Rows are points. To make a cloud, some directions were put in groups of two or more. Within a group, all points are equally far from the middle, so they leave a hole (a ring in 2 directions, a hollow ball in 3). The other directions are filled evenly. Then the cloud was stretched, turned, moved and blurred a little. Count the holes, and give their numbers of directions, smallest first.

Cloud, 20 rows:
[[-4.7 -1.5  3.0]
 [ 4.6  0.6  5.4]
 [-3.9 -0.7 -3.7]
 [ 6.1 -0.8  3.9]
 [-1.6 -6.4 -1.0]
 [ 5.0  2.2  0.8]
 [-5.8  2.8 -4.6]
 [-3.1 -6.6  3.8]
 [-6.4  2.7 -3.6]
 [-1.9  4.6  4.9]
 [-2.5 -3.5  6.2]
 [ 3.0  6.8  0.1]
 [ 6.3 -1.6  1.2]
 [ 1.5  5.4 -4.9]
 [-5.7 -0.3  0.8]
 [-5.5  3.4  3.1]
 [-1.8 -6.6 -0.8]
 [ 3.0 -1.3  7.5]
 [-1.5  0.6 -5.2]
 [ 3.8  3.6  3.4]]
Holes: 1 (2)

Cloud (29 x 4):
[[-0.1 -3.4 -3.5  3.8]
 [-4.9 -6.4 -2.6  5.0]
 [-2.6  4.4  4.7 -4.6]
 [-0.4  3.2 -0.6 -5.7]
 [-7.5 -5.4 -3.4  1.5]
 [-5.4 -1.6 -3.1 -2.7]
 [-6.1 -6.9 -2.9  3.7]
 [-2.2 -7.5 -0.2 -1.6]
 [ 0.3  4.0 -5.0  4.4]
 [-0.4 -4.7  6.8 -2.6]
 [-6.8 -3.7 -3.4 -0.7]
 [-1.0  5.7 -3.0  5.2]
 [-3.4  2.7  4.8 -5.7]
 [-6.2 -6.0 -1.6  5.7]
 [ 1.4  1.0  5.4  0.7]
 [ 3.4 -0.9 -0.9 -1.7]
 [-0.4  3.2 -0.5 -5.8]
 [-9.3 -2.1  0.0  3.4]
 [ 2.6  4.4  1.5 -5.7]
 [-0.8  3.9 -4.6 -1.3]
 [-4.7 -6.3 -2.8  4.7]
 [-3.0 -2.8  0.5  6.4]
 [-5.1  3.1  4.5 -2.6]
 [ 1.4  2.3  4.7  1.3]
 [-3.2 -3.2 -0.4  6.6]
 [-1.0 -6.9 -0.5 -1.0]
 [-1.9 -5.5  7.0 -2.7]
 [ 4.0  0.4 -0.4 -2.6]
 [-1.8  2.2  2.1 -7.1]]
Holes: 2 (2, 2)

Cloud, 27 rows:
[[-8.7  4.7 -0.8  3.0]
 [-3.2 -3.0 -6.7  1.7]
 [ 5.4  1.7  5.5  3.1]
 [ 1.3  5.0  7.9  0.2]
 [ 2.2  3.0 -5.0 -0.1]
 [ 0.4  9.6 -4.3  0.1]
 [ 0.5  3.3 -7.9  4.6]
 [ 1.4  0.0 -4.9 -4.2]
 [ 0.8 -5.7 -5.7  4.7]
 [ 3.5  5.7 -7.1 -2.2]
 [-5.2 -4.1 -1.0  2.1]
 [-1.1  4.7 -6.9 -2.3]
 [-2.3 -1.4  7.1  1.7]
 [-0.8  1.9  1.5  0.3]
 [ 2.5 -1.5 -1.6 -1.1]
 [ 4.8  3.4 -5.1 -1.9]
 [ 1.2  0.9  1.1  6.0]
 [-3.6 -0.7 -0.3  6.9]
 [ 2.0  4.4 -4.9  2.2]
 [ 2.2 -3.2 -0.8 -3.3]
 [ 0.5  0.4 -1.8 -0.2]
 [-4.2 -1.9 11.1  5.8]
 [-0.9 -1.9 -9.8  3.6]
 [ 1.7  0.6 -5.5  4.7]
 [-1.1  1.1  4.9 -2.6]
 [ 7.5  0.4 -0.3 -1.9]
 [ 2.9  2.1 -1.7  1.6]]
Holes: 0

Cloud, 49 rows:
[[ 1.5 -2.2 -7.2 -2.3 -0.8  3.2]
 [ 1.1  4.8  6.3 -2.8 -0.4  0.4]
 [ 3.1  3.0 -6.9 -3.5 -0.2  3.3]
 [ 0.8 -8.3  0.9 -1.7  1.9  0.0]
 [-1.5 -9.9 -2.5 -2.6 -6.4 -0.3]
 [ 1.0 -4.5  5.5 -4.8  3.2  3.1]
 [ 7.8 -4.1 -3.8  4.5 -2.3  0.5]
 [-4.4  0.3 -1.5 -4.7  4.5 -2.4]
 [ 3.8 -5.0 -7.2  3.8 -0.3  1.9]
 [ 1.5 -6.6  2.7 -5.2 -2.1  1.1]
 [-6.9 -0.1  0.4 -6.7 -1.7 -1.7]
 [ 6.5 -1.2 -1.1 -3.7  2.9  6.3]
 [ 2.7 -3.7  1.4 -0.4  6.4  2.0]
 [-0.5  2.7 -3.3  1.8  3.5  0.8]
 [ 3.7  5.7  4.7  0.3  2.2  4.5]
 [-6.9 -3.2 -4.1  2.8  0.7  0.5]
 [-2.5 -7.0 -7.8  1.6 -1.4  0.5]
 [-2.1 -6.0 -1.6 -1.9  0.2 -5.7]
 [-7.8 -7.0 -5.6 -1.8 -5.1 -0.2]
 [ 7.0  0.2 -3.9 -3.7  1.2  5.6]
 [ 0.2 -5.3  6.7 -0.2 -3.6  1.4]
 [ 0.9 -2.6  1.9 -5.3  1.2  7.1]
 [ 1.8 -0.3 -8.2  1.3 -3.0  2.4]
 [ 1.7 -4.3  2.8  2.7  2.1  7.2]
 [-2.2 -5.1  4.5  0.1  1.5 -4.2]
 [ 4.5 -3.8  4.3  5.3 -2.9  2.8]
 [ 8.3  2.0  0.8 -2.1 -1.7  6.0]
 [-3.2 -3.0 -5.3 -0.9 -3.9  5.9]
 [ 0.7 -0.1  2.3  4.8 -0.6 -2.4]
 [-7.6  0.1  0.9 -4.3  1.9 -0.3]
 [-1.6 -7.4  5.6  2.8 -1.3 -2.2]
 [-6.6 -5.9  4.3  1.2  1.1 -2.2]
 [ 2.3  3.7  1.2 -0.4 -2.8  6.5]
 [ 1.8  0.1  1.6 -5.7  1.9  7.8]
 [-0.8 -3.0  6.6  0.5 -4.5  1.9]
 [ 8.2  1.4 -3.7 -2.7 -1.2  5.4]
 [-7.3 -2.7  3.1 -1.6  0.2 -3.3]
 [-7.5 -7.1 -2.6 -3.2 -6.7  2.3]
 [ 3.6 -0.4 -5.2 -4.3  0.0  5.1]
 [ 3.2  2.2  3.1 -3.7 -4.8  3.3]
 [-8.0 -6.4 -2.8 -3.0 -6.0  2.6]
 [ 5.5  2.2  0.0 -1.3 -3.0  6.9]
 [ 0.2 -7.8  0.1 -4.1 -1.4  3.2]
 [-4.8 -5.3  1.8  0.9 -2.2  8.0]
 [-6.7 -6.9 -4.1 -0.5 -4.0 -5.0]
 [ 7.7 -0.1 -1.4  0.3  0.8 -3.9]
 [ 2.5  5.8  5.0 -0.4  0.8  1.8]
 [ 5.8 -3.3 -3.9  5.8 -1.5 -2.0]
 [-3.5  3.4  0.2 -2.3  1.8  5.6]]
Holes: 2 (2, 3)

Cloud:
[[  4.3   4.5   0.8  -2.5   2.0  -6.5]
 [  0.1  -3.4  -2.7  -5.1  -2.5   0.8]
 [  3.8  -0.3   3.5  -9.5   1.3  -3.5]
 [ -2.8  -6.0  -0.3   4.1  -3.9  -1.4]
 [ -1.6  -3.1  -0.5  -7.0  -1.3  -4.6]
 [ -7.5   2.0   2.2  -0.8  -1.8   4.1]
 [  2.1   0.3  -3.3  -0.6  -3.3   0.2]
 [  0.6  -6.7   1.2  -7.7   0.6  -1.4]
 [ -2.3  -3.2   3.9  -8.8   4.3  -0.2]
 [ -0.6  -1.4   3.5  -2.7  -6.3  -5.0]
 [ -6.2  -0.7  -3.6  -2.7   0.0  -2.5]
 [ -2.7   2.2  -3.8  -3.8  -8.8  -7.0]
 [ -2.7   4.3   1.5   0.5  -6.1   4.5]
 [ -6.5   1.9   4.0  -3.0  -8.8   1.9]
 [  3.0  -5.7   6.1  -6.8   1.0  -6.4]
 [  1.5   1.5  -2.6   0.3   0.6  -6.0]
 [ -0.7  -1.1   3.7  -1.5  -9.0  -3.6]
 [ -5.3 -12.0   3.1  -3.4  -3.9   0.9]
 [ -2.0  -2.5   5.5  -5.9  -3.5  -5.3]
 [ -0.7  -5.5  -0.9   3.2  -4.3  -3.0]
 [ -5.5  -2.1   4.5  -6.5   5.4  -1.7]
 [ -0.9   5.3   0.2  -6.0   1.2  -2.8]
 [  3.2  -4.9   2.7  -1.7   0.8   3.1]
 [ -3.3   0.7   2.6  -2.0  -2.3  -6.4]
 [ -4.8   3.9   4.7  -9.5  -4.5  -0.3]
 [  6.1   7.2   5.9   1.4  -0.4   0.6]
 [ -4.5   4.0  -1.1   3.2  -2.4   3.9]
 [ -4.9  -3.0   2.2  -0.8  -3.2   3.9]
 [  3.2   4.0   9.4  -1.6  -3.3  -0.7]
 [ -3.6  -4.4   4.5  -5.6   2.3  -0.2]
 [ -3.1  -5.3  -2.7  -4.7   0.4  -4.0]
 [ -0.5   6.5  -1.9   7.3  -3.0   1.1]
 [  5.3  -3.2   0.5  -6.1   6.2  -4.5]
 [ -0.5  -2.8  -5.6  -4.1   3.2  -2.7]
 [  0.6   3.0   2.7  -2.7   3.3  -1.8]
 [  2.6  -1.0  -4.5   4.7   0.9   0.6]
 [  4.9   1.3   7.2  -4.6   1.9  -2.0]
 [ -2.7  -6.2   3.0  -4.3  -4.2   1.6]
 [  3.9   5.2   4.4  -0.2 -10.0  -0.8]
 [ -2.2   0.8   0.6   0.6  -6.3  -3.2]
 [  9.0  -0.9  -1.5   0.7  -1.7  -3.0]
 [  1.2  -2.1  -0.7  -2.8  -2.5   5.5]
 [  3.6   5.4  -0.7  -0.5  -9.8   4.7]
 [ -1.4   1.2  -0.1   2.5  -1.5  -5.0]
 [ -0.6  -3.2  -4.6  -3.4  -1.5  -1.3]
 [ -1.2  -3.1  -0.4  -1.9   2.2  -8.5]
 [  1.9  -3.6  -0.6   4.7  -3.3  -4.1]
 [  3.7   7.1   1.7  -1.5   1.6   1.1]
 [  4.3   1.4   7.5  -2.4  -1.4   4.1]
 [ -3.2  -5.3   0.0  -5.2  -2.6  -5.9]
 [  2.5   2.2  -0.5   2.4  -8.4  -3.9]]
Holes: 0

Cloud:
[[  3.9  -0.4  -1.9  -5.3   0.6   2.2  -2.3   3.6]
 [ -1.8   8.0   5.3   4.7  -0.6  -0.6   2.4   1.9]
 [ -3.2  -8.0  -0.9  -4.9   6.4   1.6 -10.1  -4.4]
 [ -7.2   5.2   5.0   2.5   0.9  -1.2  -0.3   1.6]
 [ -0.4   7.8  -0.8  -0.9   0.2   0.4   3.6  -3.3]
 [ -3.6   4.4  -2.5  -6.6   6.8   3.0   5.3   1.5]
 [ -5.7   1.6   2.7   1.1   5.6   3.0   0.1  -3.6]
 [ -4.2  -3.2   2.4   0.5  -1.6   1.7   5.4  -3.7]
 [  1.3   3.2  -0.9   4.7   1.7   5.0   4.8   0.3]
 [  2.6  -0.4  -6.4   0.2   8.2   4.1   4.5   1.0]
 [  2.9  -1.0  -3.2   0.8  -1.6  -2.7  -3.3   0.3]
 [  6.6  -8.5  -1.4   0.4   7.1  -2.8  -4.6   1.9]
 [  3.9  -0.2  -2.8   1.6  -1.5   4.7   4.2   7.3]
 [ -1.8   0.7  -5.2  -4.6   1.2   0.2  -9.0   1.0]
 [  6.5   3.2  -0.6  -3.3   2.2   0.2   3.3   0.6]
 [ -1.9   4.2  -4.5   3.7   0.8   2.1   8.6   3.7]
 [  0.1 -10.7   3.2   7.7   1.0  -3.4  -4.7   4.0]
 [  2.9   2.8   0.0   3.5   1.3  -0.7   1.9   6.0]
 [ -6.2  -1.0  -2.9  -3.1   6.1  -1.1  -0.2  -0.2]
 [ -0.6  -0.4  -5.0   2.6   4.4  -1.4   7.8   3.1]
 [  2.0  -4.4  -1.5  -0.4   2.7  -5.6 -11.9   0.7]
 [ -4.2  -1.1   5.0  -4.0  -4.1  -1.6   1.9  -4.2]
 [  4.4  -5.6  -3.1   1.3   3.2   2.0  -2.6   4.9]
 [  4.2   2.8  -2.5  -1.1   3.7   2.1   1.3  -3.1]
 [ -4.1   0.7  -1.5   7.1   9.9  -7.1   1.5   2.2]
 [  0.5  -5.1   6.0   6.6   4.1  -6.4  -3.8   7.7]
 [ -4.6   2.8   4.1   5.0  -3.7  -3.5  -6.1   1.5]
 [ -0.5  -0.1  -3.8   5.1  -3.2   2.8   5.6   1.7]
 [ -4.4  -1.4  -3.5   1.1  -0.1   2.7  -8.5   3.7]
 [  4.9  -1.8   5.9   3.6  -0.3  -8.4   2.0   4.7]
 [  2.5  -6.6  -7.4  -1.6   7.3   0.2   3.4   7.7]
 [  5.2  -0.2  -3.9   2.8   7.1  -4.1  -7.3  -0.6]
 [ -1.9   0.8  -3.1   1.5  -0.6  -7.4  -2.0  -2.5]
 [ -1.3  -8.2  -2.3   3.0   2.5  -4.7  -3.1  -1.5]
 [  4.4   3.4   6.1   3.6   0.3  -5.0  -4.5   0.7]
 [  3.2   6.4   3.9  -0.5  -0.3   0.8  -3.0   3.4]
 [ -3.3  -0.8   6.2  -0.1   3.6  -7.9   3.5  -1.3]
 [  5.7  -5.7   1.4  -1.9  -0.2   4.5   0.7  -1.1]
 [ -5.0   0.1  -2.1  -1.2   1.4   5.1  -1.7   0.6]
 [ -0.2  -6.7  -0.5   3.0   4.1  -4.0   3.1   4.4]
 [  8.9   2.0  -1.9   5.3   9.2  -2.9   0.8  -5.0]
 [  3.3  -7.4   0.7   8.7   6.0   0.0  -6.0   6.0]
 [ -6.5  -2.0   9.7  -0.5  -2.9  -5.6  -1.4  -0.7]
 [  0.5   2.8   0.0  -3.2   5.1  -1.1   0.6   4.5]
 [ -1.5  -4.2   3.0   1.1   1.5  -2.7  -0.1   6.7]
 [ -1.0   1.7  -6.9  -2.6  -0.1   7.0  -1.3  -5.7]
 [ -2.7  -8.5  -5.9  -3.5   9.3   1.4   2.6  -3.9]
 [  1.8  -7.4  -7.3  -1.7   6.8   2.0  -1.0  -4.7]
 [  3.8  -7.6   1.2   5.4   2.7  -2.0  -4.0   3.3]
 [  0.0  -5.2   3.9  -1.0  -3.4   3.1  -1.5   3.4]
 [ -6.4   4.2  -3.2   3.3  -3.8   0.4  -2.8  -2.5]
 [ -0.7  -1.0   6.7  -3.7  -1.4  -1.6  -1.2   5.1]
 [ -1.4  -1.6  -6.3   4.1  -2.1   2.2   0.9  -3.1]
 [  1.7   1.5  -1.5  -0.8   7.5  -2.2  -0.8  -0.7]
 [  1.2  -6.5   5.0  -4.1   3.6  -3.5  -3.7  -2.8]
 [  2.6  -1.9   1.5   2.0   2.0  -7.8 -10.8  -4.1]
 [  3.1  -0.9  -1.7   3.0  -0.8   0.4   4.5   2.0]
 [  1.7   3.9  -8.9   1.4   6.9   2.0  -3.6  -2.5]
 [ -3.2  -4.0   4.3  -2.7   6.7  -2.5   6.1  -0.2]
 [ -0.8  -4.9   3.0   6.4  -6.7  -2.4   0.6  -0.9]
 [ -4.4  -2.4  -1.6  -0.6  -4.8  -0.3   2.3  -0.1]
 [  0.0  -3.8   5.3   4.1   2.5  -1.3  -4.2  -2.6]
 [  7.1  -1.0   3.0   7.5  -3.9   0.4  -0.1   5.4]
 [ -1.4   3.8   0.3   1.9   2.2   2.8  -4.2  -3.3]
 [ -2.6  -2.6   2.7   4.9   4.1 -10.1  -3.6   3.3]
 [  4.8  -1.0  -0.6   3.3   9.7  -2.0  -1.0   0.7]
 [ -3.7   2.5  -0.5   3.5   3.7   0.0   3.2   1.3]
 [ -1.0   0.4   7.4   5.0   4.9  -1.5   4.1   0.7]
 [  2.6   0.7  -0.3  -4.5   9.9   1.8  -2.4   0.2]
 [  3.6  -3.2   5.9   1.0   8.7  -2.3   4.1  -1.6]
 [  0.5  -1.7   0.3  -1.5   3.2   3.0   0.6   7.3]
 [  5.4  -4.2  -0.5  -2.3   3.1   1.5   0.8  -1.4]
 [ -3.2   0.1   6.0  -3.8  -0.4  -3.9  -6.1  -0.7]
 [ -2.1  -0.6  -0.9   3.6  -0.5  -1.0  -5.0   0.0]
 [  5.2  -2.7  -2.2  -5.8   2.5   2.7  -5.5  -7.3]
 [  6.0  -1.5  -8.2   0.9   1.0   6.9  -2.1   2.7]
 [ -2.1   4.8  -6.7  -2.8   1.0  -2.5  -3.7  -4.4]
 [  0.9   1.7   2.6  -0.9  -2.2  -1.2   3.2  -4.2]]
Holes: 0
